Each row is a point. To make a cloud, some directions were put in groups of two or more. Within a group, all points are equally far from the middle, so they leave a hole (a ring in 2 directions, a hollow ball in 3). The other directions are filled evenly. Then the cloud was stretched, turned, moved and blurred a little. How many holes are there, and how many directions does each take, smallest first?
(in the rows, 128 means zero)

Cloud, 21 rows:
[[126 145 141]
 [ 83 194 156]
 [160 154 127]
 [192 159 167]
 [160 172  74]
 [ 86 111 108]
 [102 145 204]
 [186 190 138]
 [131 135 179]
 [101 186 136]
 [162 122 153]
 [213 182 142]
 [140 231 155]
 [213 170 149]
 [ 96  95 124]
 [163 164 183]
 [178 150 141]
 [116  95 171]
 [ 85 108 131]
 [125 179 175]
 [131 216 155]]
Holes: 0

Cloud:
[[144  73 122  61]
 [136 118  38 144]
 [ 99  61 124 120]
 [118  96 120  45]
 [143 194  99  99]
 [191  95 138  86]
 [145  77 120 174]
 [140 113 173 161]
 [120 189  85 148]
 [101  59 137  96]
 [199 114  59 123]
 [136 133 199  98]
 [ 91 112  70 150]
 [195 123  58 160]
 [196 116 143  90]
 [189 130 157  89]
 [136  53 147 107]
 [190 120 153  89]
 [198 138 136  96]
 [ 84 162 119 154]
 [199 115 135  91]
 [138 196  96 160]
 [200 105 112  92]
 [ 99 173 112 161]
 [121 149  45 115]
 [169 110  57  92]
 [150  85 108 182]
 [204 144  78 158]
 [195 124  59 154]
 [126 153  50 104]]
Holes: 2 (2, 2)

Cloud, 54 rows:
[[139  80 102  94 156 168]
 [185 155  59  93 131 156]
 [160 135  65 194 131  63]
 [ 89 116  81  92  89 110]
 [193 122 111 141 180 112]
 [116  97 101 186 165 139]
 [122  75  41 195 164 156]
 [127 135  69  83 195 146]
 [ 97 101 100  92 165 141]
 [116  89 155 152  80  80]
 [129 126  91 157 184  38]
 [ 96  92  68  87 140 129]
 [148 102 164 131  92  64]
 [135 121  55  66 218 157]
 [140 115  50 105 115 128]
 [137  96 177 121 142  71]
 [ 84 124 133 169 141  50]
 [205 155 161 178  98  82]
 [106  97 109 162 102  98]
 [104 100 151 172  59  76]
 [ 79 134 103  73 155 110]
 [124 109 161 109 106 158]
 [146 120  80 166  74  77]
 [134 146  78 192  81 117]
 [151 139  38 137  73  89]
 [171 143 137 110 142  96]
 [134  58  75 108 172 113]
 [193 113  83 149  88  88]
 [164 136 116 202  28  54]
 [101 141 129 119 126  25]
 [109 135  98  45 246 114]
 [144 169 130  81  91  99]
 [170 135  42 102 184 118]
 [107 132 187 182 128 107]
 [143 118  23 125 162  98]
 [154 143  78 166 145  58]
 [154 110  93 160 199 134]
 [ 82  90  88  92 172 122]
 [155 119  60 188 155  70]
 [ 52  75  92 125 184 115]
 [121 117 148 126 114  97]
 [123 138   7 158 188 124]
 [185 158 150 184  80  72]
 [157  95 159 135 104  54]
 [119 110  80  89 121  66]
 [182  98  85 168 176 108]
 [130  43  90 101 193 152]
 [190 191  97 130  68  81]
 [149 134 100 236  77  97]
 [125 142  79 173  95 121]
 [121  97 154 155  63 123]
 [180 125  91 147 168 115]
 [154  88  41 141 150 121]
 [103 148  87 104 119  68]]
Holes: 0
